Each row is a point. Before rounding, the points of a table are all equally far from one centre. They may lie mostly on one side of it. Where is the centre, to within rounding?
In the rows, zero is written as 128.

Points (7 x 3)
[[109 126  57]
 [128  89 120]
 [154 107  94]
 [138  95 125]
 [108  87 111]
 [157 108 111]
 [139 111  71]]
Centre: [113 141 109]

Points (16 x 11)
[[106 106  81 104 117  98 161  89 121 121  90]
 [116 150  96 112 160  77 119 116 159  78  82]
 [106 140 110 141 121 102 166 118 134  48  80]
 [ 57 162 124 142 149 109 119 122 167 132  85]
 [136 135 114 107 164 113 136 110  80  68 104]
 [110 171 109 118 137 121 178  88 112 119  65]
 [112 121 134 142 171  76 111  77 142  97  96]
 [118 118 130 111 155 145 106 155 158 111  95]
 [107 158  83 164 107 121 113 116 123  90  83]
 [122 170 121  91 143 147 125  91 102 115 103]
 [106 129 130 103 154 105 141 160  79 138 155]
 [134 134  76  99 136  84 122 154 124 147 116]
 [ 85 170 129 176 143  97 171 103 139  87  82]
 [137 130  94  98 171 130 136 134  84 106 100]
 [ 96  94 130 170 126 142 162 141 100 104 109]
 [ 98 119  78 115 118 130 159 159 152 109  94]]
Centre: [108 141 127 131 137 102 141 128 122 115 110]

Points (30 x 24)
[[119 120 125  89 115 115  72 121  98 142  61 119 119  91 146 139  53 106
  170  91 132  97 118 136]
 [ 97 110 153 115 138 139 131 139 133 120 108 149  93  99 166 155  78  92
  144 113 141 135 100 111]
 [ 95 125 157  80 125  76 110 136 140 123 122 175 121 128 131 117 124 106
  126  77  98 116 133 105]
 [ 66 133 133 113 141 121  89 128  89 135 112 123  84  95 120 161 134 119
  114 123 119 135 131 137]
 [ 84 161 139  68 156 118 132 102 125 127  88 132 126 140 134 150 161  57
  170 129 144 110 109 127]
 [ 91 170 102 108 148 131  97 145 108 125  72 161 108 117 146 146 154  94
  176 113 123 122 108 165]
 [ 72 124 135  73 141 122  91 136  58 145  98 143 116 129 126 147 123 114
  209  77 112 119 121 120]
 [125 160 103 144  96 118 110  95  79 110  97 138 196 130 133 140  94 100
  128 109 103  83  82 113]
 [139 143 140 145 108  87 137 182 111 143 149 100  99 132 143 122 129 122
  198 133 167  96 139 115]
 [ 94 146 119  79 146 149 104 112  86 163 144  96 119 119 170 136 113 140
  199 113 120 168 110 134]
 [108 186 106 104 149 123 116 113 109 134 103 152  91 101 100 150 137 115
  190 129 155 100 142 162]
 [132 153  86 116 116 140  79 160 135 162  60 151 137 164  80 157 140 131
  181  93 124 137  85 115]
 [ 96 167 109  90 137 112 149 120 112 126 161 141 146 122  84  97 112 113
  180 132 114 105 164 143]
 [ 91 111 100 104 128 161 113 120  81 152 107 109 155 119 150 123 102  75
  182  88 104 117  97 134]
 [148 193 128  96 129  89 108 121 123 112  94 143 126  76 128 118 169 124
  182 124 145 152  91 137]
 [105 168 140  70 137 127 146 153  64 152  99 124 119 107  99 145 108 102
  205  96 110 127 144 116]
 [116 125 120  99 104 129  86 143  95 118  76 147 165  60  81 116 134  91
  161 162 143 141 128  96]
 [112 132 146 102 132 113 128 119 120 122  98 158  85  85 144 141 137 133
  171 132 158 126 151 173]
 [ 77 198 112 100 109 121 140 136 104 152 138 139  97 111 104 131  99 122
  191  80 138 116 134 139]
 [167 131 126 103 136  79 136 118  86 132  64 135  65 131 134 141 107 123
  205 116 121 114 133 105]
 [ 85 128 163  98 134  90 126 142 103 161  44 166 130 136 117  97 138  78
  182 135 152  92 130 108]
 [146 155 128 133 104 141 167 164 144 140 125 168 142  98 111 112 123  97
  186 112 135 151 107 118]
 [115 121 158  59 134  98 140 105 135 139  86 181 131 119  91 127  86 124
  173 102 110 102 134 147]
 [107 140 129  96 123 111 148  93  96 156  86 189  88 118 131 153 146  97
  188 126 103  80  97 126]
 [ 91 121 130 135 122  90 103 123 121 170 121 107  82 163 116 124 159  81
  192 128 126 103  78 129]
 [111 136 148  87 102  68 124  78 129 149 114 145  79 109  95 151 128 100
  175 108  83 103 112 108]
 [112 144 130 105  83 128 151 129 117  98  88 134 136 123 160 130 143  53
  128 111 148 111 133 122]
 [ 83 124 141  96 102 110  99 118 122 166 106 137 115  82 135  97 143  95
  207  82 131  91 101 131]
 [ 97 111 141 126 146 126  86 118  58 127 106  89 115  72 136 121 119 119
  167 152 144 122 106 136]
 [ 98 127 122  73 105 113  84  64 122  96  85 137  94 172 183 117 137 115
  178 145 125 123 112 104]]
Centre: [111 142 121 106 105 109 115 125 115 141 100 129 139 135 127 133 116 134
 167 139 130 121 113 104]
